Rows are points. Each copy is the shape, with its points in the same order, turned, moved and blurred by noise. Say if it was mirrored as well.

Shape, 6 rows:
0: -.25  .40
1:  .03 -.08
2: -.09 -.15
3:  .29  .12
4:  .55 -.01
5: -.11 -.36
Copy 1:
0:  .41 -.34
1: -.05 -.08
2: -.03  .03
3: -.18 -.38
4: -.49 -.42
5: -.11  .24
Copy 1 is: only turned
Copy 2, 6 rows:
0: -.39  .15
1:  .04 -.03
2:  .14  .10
3: -.08 -.34
4:  .10 -.63
5:  .36  .13
Copy 2 is: mirrored

Shape (8 x 3):
0: -.21 -.54  .14
1:  .14 -.35  .53
2:  .35 -.08  .04
3: -.15 -.14 -.20
4: -.09  .29  .00
5:  .32 -.24  .34
6:  .18 -.27  .03
7: -.29  .27 -.18
Copy 1, 8 rows:
0: -.09  .43 -.49
1: -.58  .28 -.21
2: -.22 -.21 -.12
3:  .22  .11 -.20
4:  .11  .03  .26
5: -.49 -.01 -.18
6: -.17 -.03 -.30
7:  .37  .13  .19
Copy 1 is: only turned
Copy 2:
0:  .50 -.39  .14
1:  .35 -.50 -.39
2:  .29  .12 -.27
3:  .22  .02  .23
4: -.19  .02 -.06
5:  .41 -.26 -.43
6:  .39 -.06 -.15
7: -.27  .05  .20
Copy 2 is: mirrored
Copy 3, 8 rows:
0:  .32  .48  .28
1: -.22  .55  .30
2: -.17  .20 -.20
3:  .32  .01  .01
4: -.04 -.29  .10
5: -.26  .44  .05
6:  .02  .32 -.07
7:  .21 -.38  .11
Copy 3 is: only turned

Shape:
0:  .36  .42 -.09 -.02
1:  .19 -.72 -.12 -.07
2:  .49 -.17 -.01  .39
3:  .04 -.29  .04  .08
4: -.21  .14  .46 -.22
5:  .01 -.28 -.08 -.19
6: -.47  .05  .21 -.12
7: -.13  .28  .05 -.18
8:  .19 -.01  .13  .39
Copy 1:
0:  .52 -.07 -.01 -.12
1: -.31 -.73  .13  .27
2:  .17 -.59 -.40  .04
3: -.16 -.32 -.07  .16
4:  .01  .32  .04  .41
5: -.16 -.28  .22  .17
6: -.28  .33  .08  .16
7:  .12  .22  .12  .02
8:  .05 -.25 -.42  .05
Copy 1 is: only turned
Copy 2 (9 x 4):
0: -.30 -.02  .40 -.39
1:  .65 -.22  .26  .23
2:  .08 -.55  .46 -.17
3:  .13 -.22  .17  .19
4: -.43  .17  .22  .42
5:  .25  .03  .15  .16
6: -.32  .12 -.13  .41
7: -.31  .22  .12  .04
8: -.16 -.48  .28 -.04
Copy 2 is: mirrored
Copy 3:
0:  .39  .23  .20  .20
1:  .08 -.22 -.61 -.41
2:  .29 -.28  .15 -.32
3: -.07 -.06 -.20 -.20
4: -.30  .60  .01 -.08
5: -.02  .07 -.42 -.07
6: -.50  .36 -.13  .11
7: -.08  .39 -.02  .23
8:  .03 -.11  .24 -.20
Copy 3 is: only turned
Copy 4:
0:  .37  .19  .17 -.30
1: -.41 -.47  .53  .11
2: -.36 -.04  .41 -.44
3: -.26 -.12  .17  .03
4:  .00 -.06 -.43  .09
5: -.09 -.19  .17  .28
6: -.16  .12 -.33  .29
7:  .16  .16 -.19  .14
8: -.30  .11  .18 -.38
Copy 4 is: only turned

Shape, 12 rows:
0: -.19  .35 -.11 -.12  .36  .36
1:  .49 -.45  .27  .11  .30 -.18
2:  .43  .26  .12 -.22  .29  .06
3:  .17 -.32 -.26  .16 -.30  .15
4: -.20 -.43 -.35 -.29 -.30 -.18
5:  .50  .31  .15  .04 -.22  .26
6: -.11  .08 -.24 -.41 -.26  .57
7: -.12  .13  .03  .01 -.21 -.08
8: -.21 -.01 -.44  .39  .19 -.22
9: -.03 -.26 -.31 -.09  .25 -.11
10:  .28  .04  .23 -.01  .01  .38
11:  .36 -.15  .40 -.28  .16  .02
Copy 1:
0: -.11 -.41 -.08 -.43  .24  .07
1:  .39  .12  .36  .15 -.41  .24
2:  .28 -.07  .31 -.42 -.09 -.13
3: -.13  .09 -.22  .22 -.37 -.27
4: -.71  .02  .24  .30 -.26 -.28
5:  .28  .26 -.15 -.34 -.09 -.25
6: -.59 -.10 -.32 -.48 -.16 -.25
7: -.23  .20  .03 -.04  .24 -.14
8: -.09 -.22  .01  .51  .39 -.10
9: -.17 -.32  .27  .19 -.08 -.03
10:  .12  .11 -.12 -.35 -.23  .09
11:  .12  .21  .39 -.38 -.32  .08
Copy 1 is: only turned
Copy 2, 12 rows:
0:  .31 -.01 -.31  .39  .35  .54
1: -.21 -.19 -.09  .16 -.73  .13
2:  .35 -.38  .10  .22 -.19  .34
3: -.44 -.35 -.21 -.16  .16  .13
4: -.30  .22 -.11 -.50  .11  .35
5:  .04 -.65  .19  .19  .16  .05
6: -.15 -.11  .00 -.06  .57  .61
7:  .11  .07  .00 -.05  .25 -.01
8:  .04  .03 -.78 -.14  .04 -.08
9: -.04  .06 -.37 -.13 -.13  .42
10: -.18 -.39  .12  .35  .03  .28
11: -.06 -.13  .27  .28 -.37  .33
Copy 2 is: mirrored
Copy 3:
0: -.32  .04  .28  .28 -.26 -.22
1:  .35  .25 -.55 -.11  .14 -.42
2:  .21 -.13 -.01  .30 -.01 -.48
3:  .18  .10  .17 -.59  .10 -.10
4: -.15  .09  .16 -.40  .60  .14
5:  .54 -.22  .26  .01 -.16 -.24
6:  .00  .16  .80  .01  .14 -.04
7:  .05 -.12  .09 -.07  .03  .19
8: -.47 -.10 -.16 -.47 -.18 -.04
9: -.29  .11 -.12 -.25  .23 -.26
10:  .38  .17  .16  .08 -.13 -.20
11:  .39  .17 -.16  .27  .24 -.30
Copy 3 is: only turned
Copy 4 (12 x 6):
0:  .22  .21 -.23  .23  .48 -.28
1: -.15 -.04 -.03  .09 -.62 -.09
2:  .12 -.21 -.24  .49 -.05 -.13
3:  .05  .26 -.27 -.13 -.08  .48
4:  .45  .00  .05 -.49 -.03  .33
5: -.07 -.13 -.35  .57  .08  .41
6:  .57  .28 -.07  .18  .44  .34
7: -.04 -.16 -.12 -.10  .29  .22
8: -.14  .13 -.52 -.49  .18 -.12
9:  .24  .13 -.20 -.28 -.14 -.12
10: -.02  .13 -.01  .47  .09  .18
11:  .10 -.16  .20  .37 -.31 -.04
Copy 4 is: mirrored

Shape:
0: -.03 -.31  .35 -.08  .18  .13  .25 -.16
1: -.09 -.51  .28  .54  .24 -.09  .32  .04
2:  .29  .11 -.43 -.24 -.23  .14  .07  .16
3:  .07 -.29  .32  .36 -.15  .30  .19  .36
4: -.45 -.41 -.48  .09  .21  .00 -.35 -.32
5: -.18 -.39 -.09 -.04  .00 -.11  .18  .32
6:  .28  .34 -.02  .07 -.26 -.02 -.08  .06
7:  .24 -.14  .20  .22 -.24  .00  .06  .36
8:  .25  .17  .15 -.18  .21  .07 -.05  .32
9: -.31  .11 -.47 -.07  .00  .53 -.23  .38
10: -.51 -.14  .31 -.12 -.17  .52 -.04  .26
11: -.28  .33  .20  .55  .13 -.03 -.34  .21
12: -.60 -.32  .23  .46  .23 -.09  .29 -.31
13: -.42 -.06 -.03 -.08  .12  .23 -.43  .09
Copy 1 (14 x 8):
0: -.33  .05  .39  .01 -.17  .05 -.02 -.15
1: -.36 -.10  .58 -.34  .21  .24  .09  .21
2:  .30 -.02 -.31  .44  .18 -.11 -.04 -.02
3: -.58 -.03  .08  .02  .12  .23 -.09  .36
4:  .14 -.07  .09 -.37  .03 -.56  .59 -.06
5: -.10 -.37  .21  .12  .03  .04  .32  .20
6:  .26  .05 -.36 -.03  .07  .26 -.14  .10
7: -.26 -.13 -.10  .03  .14  .35 -.05  .24
8: -.02  .23 -.10  .24 -.13  .38  .20 -.01
9: -.03  .17 -.36  .28 -.05 -.45  .32  .51
10: -.45 -.05 -.07  .12 -.49 -.27 -.05  .43
11:  .05  .26 -.12 -.49 -.21  .25  .17  .56
12: -.14 -.11  .77 -.53 -.19 -.13  .07  .27
13: -.14  .10 -.22 -.19 -.31 -.30  .40  .20
Copy 1 is: only turned
Copy 2, 14 rows:
0: -.26  .04  .16 -.10 -.08 -.17 -.15 -.09
1: -.40  .37  .29  .28  .02 -.43  .24 -.01
2:  .25 -.30 -.43 -.16  .12  .11  .26  .29
3: -.20  .25  .35 -.07  .22  .13  .44  .03
4:  .11 -.53  .20  .75 -.24 -.20 -.06  .27
5:  .11 -.08  .20  .05  .22 -.39  .24  .15
6:  .23  .21 -.34  .03  .10  .35  .08  .34
7:  .03  .33  .14 -.10  .06  .11  .37  .20
8:  .31  .18 -.19 -.15 -.07 -.01  .13 -.21
9:  .40 -.55  .04  .30  .21  .35  .35 -.12
10:  .14 -.22  .55 -.05  .33  .24 -.09 -.20
11:  .29  .47  .13  .61  .09  .33  .12 -.05
12: -.40  .13  .37  .63  .23 -.39 -.27  .03
13:  .41 -.27  .33  .42 -.08  .13 -.07 -.10
Copy 2 is: only turned
Copy 3, 14 rows:
0: -.24 -.34 -.17  .26  .20 -.03  .35 -.29
1:  .12 -.42 -.47  .49 -.09 -.38  .22 -.13
2:  .02  .39 -.20 -.06  .23  .45 -.10  .06
3: -.07 -.08 -.55  .33 -.39  .11  .37 -.05
4:  .49 -.60  .11 -.02  .40  .08  .06  .40
5: -.08 -.32 -.31  .11 -.07  .10 -.22  .03
6:  .03  .47 -.05 -.12 -.08  .07  .24  .01
7: -.14  .14 -.50  .07 -.28  .00  .17  .01
8: -.46  .23  .00  .24  .00  .09  .08  .13
9:  .15 -.05  .19  .20 -.15  .74  .01  .43
10: -.19 -.47  .02  .08 -.44  .52  .33 -.08
11:  .19 -.01  .29  .18 -.52 -.28  .34  .30
12:  .36 -.70  .00  .31 -.06 -.34  .22 -.32
13: -.02 -.38  .27  .02 -.09  .26  .26  .37
Copy 3 is: only turned
Copy 4:
0:  .24 -.16  .10 -.38 -.35 -.16  .04 -.30
1:  .53 -.56  .17 -.42  .05 -.10  .17 -.13
2: -.43  .27  .20  .06  .14  .21  .25 -.28
3:  .12 -.45  .28 -.21  .25 -.21 -.03 -.59
4: -.19 -.32 -.27 -.25 -.16  .36 -.19  .43
5: -.11 -.13  .25 -.53  .18 -.11  .08 -.05
6: -.19  .03  .09  .37  .15 -.19  .28 -.30
7: -.10 -.35  .16 -.10  .27 -.27  .26 -.47
8:  .01  .24 -.18 -.11  .18 -.29  .14 -.46
9: -.39  .14 -.01 -.04  .36  .25 -.49 -.19
10: -.17 -.19  .21 -.22 -.08 -.35 -.63 -.39
11:  .17 -.32 -.25  .34  .37 -.43 -.22  .03
12:  .52 -.55  .23 -.22 -.21 -.15 -.20  .28
13: -.25 -.13 -.29 -.18  .00 -.13 -.43  .00
Copy 4 is: mirrored

Shape, 15 rows:
0:  .17  .07  .11 -.14 -.18 -.09 -.21  .14  .25
1:  .25 -.10 -.30 -.46  .17  .25 -.37  .20  .07
2:  .14 -.03 -.01  .15  .26  .04 -.13  .29 -.02
3:  .18  .04  .04  .16  .01  .12 -.12 -.02  .22
4: -.14  .05  .18 -.34 -.01 -.24  .12 -.31 -.39
5:  .30 -.17 -.18 -.08  .40  .04 -.59 -.09  .10
6:  .28 -.12 -.29 -.17  .20  .19 -.28 -.13  .13
7: -.05 -.09 -.15  .13 -.15 -.33 -.01  .25  .14
8:  .12  .03  .16  .06 -.19 -.34  .20 -.35 -.57
9: -.15  .27 -.17 -.19 -.15 -.10 -.24 -.44 -.65
10: -.13 -.22  .00 -.10 -.24 -.28  .20 -.39 -.49
11:  .01 -.12 -.19 -.19 -.01  .25 -.27 -.21  .01
12:  .51  .04 -.55 -.53  .09  .17 -.34 -.09  .02
13:  .05 -.11  .10  .00 -.23  .02 -.04 -.10 -.53
14:  .03  .10 -.04  .28  .23  .07  .10  .17  .27
Copy 1, 15 rows:
0:  .28  .20  .17 -.09 -.20 -.01  .20 -.01  .11
1:  .17  .15 -.16 -.55 -.39  .21  .07 -.02 -.31
2:  .08  .12 -.03  .07 -.25 -.17 -.02  .17 -.33
3:  .17  .23  .04  .06 -.08  .08  .20  .29 -.07
4: -.10 -.26 -.22  .21  .01  .31  .04 -.37  .20
5:  .06  .41 -.19 -.12 -.56  .33 -.11  .20 -.26
6:  .06  .27 -.11 -.28 -.22  .39  .04  .16 -.26
7:  .16  .02  .39  .03 -.01 -.07 -.19  .06  .00
8: -.49 -.14  .05  .41  .08  .20  .10 -.23  .20
9: -.36 -.52 -.07  .14 -.31  .57  .14 -.09  .16
10: -.40 -.23 -.03  .16  .21  .31 -.13 -.20  .30
11:  .04  .02 -.18 -.28 -.16  .40  .06  .21  .01
12: -.03  .21  .02 -.55 -.39  .57  .24 -.11 -.41
13: -.42 -.19 -.10  .04 -.07  .03  .12  .00  .19
14:  .31  .11  .06  .18  .07 -.07  .04  .29 -.34
Copy 1 is: only turned
Copy 2 (15 x 9):
0: -.05  .21 -.11 -.10 -.13  .34 -.22  .17  .27
1: -.02  .21  .00  .03 -.74 -.05 -.34  .13  .14
2: -.08  .41  .09 -.08 -.08 -.12 -.15  .09 -.11
3: -.16  .36 -.07 -.17 -.11  .09  .10  .08  .20
4:  .16 -.36 -.23 -.07 -.15  .24  .20  .32 -.32
5: -.23  .55 -.08 -.05 -.63  .01 -.09  .44 -.06
6: -.11  .34 -.16 -.02 -.61 -.07  .01  .20  .14
7:  .24  .32 -.10  .14  .18  .06 -.13  .31  .17
8:  .32 -.03 -.43 -.15  .05  .33  .37  .16 -.48
9:  .38 -.09  .01  .10 -.46  .46  .47  .25 -.41
10:  .49 -.16 -.40 -.12 -.06  .12  .39  .38 -.26
11:  .08  .13 -.02 -.12 -.56  .01  .17  .26  .18
12:  .01  .28 -.31  .22 -.94  .10 -.15 -.01  .10
13:  .43  .06 -.10 -.32 -.18  .20  .19  .13 -.30
14: -.22  .35  .04  .02  .14 -.17  .05  .03  .16
Copy 2 is: only turned
Copy 3 (15 x 9):
0: -.13 -.36  .07  .24 -.11  .14  .10  .16 -.11
1: -.46 -.06  .19  .25 -.02  .54  .09  .25  .36
2:  .11  .08  .08  .16 -.33  .17  .05  .19  .21
3:  .07 -.14  .10  .29 -.15  .19  .03 -.09  .02
4: -.35  .01  .48 -.22  .02 -.41  .02 -.02  .01
5: -.15  .09  .51  .56 -.19  .42  .24  .16  .26
6: -.20  .00  .35  .31  .01  .45  .12 -.03  .29
7:  .19 -.05  .03 -.01  .06  .16  .22  .28 -.22
8: -.09  .05  .40 -.34 -.16 -.43  .36 -.28 -.10
9: -.59  .32  .57 -.23 -.15 -.07  .14 -.24 -.27
10: -.20  .18  .36 -.29  .22 -.38  .33 -.18 -.08
11: -.35  .12  .25  .28  .10  .26  .05 -.10  .10
12: -.53 -.17  .47  .05  .01  .74  .22 -.01  .34
13: -.31  .19  .09 -.12 -.18 -.22  .33 -.19  .00
14:  .34 -.04  .04  .14 -.16  .22 -.20  .08  .09
Copy 3 is: only turned
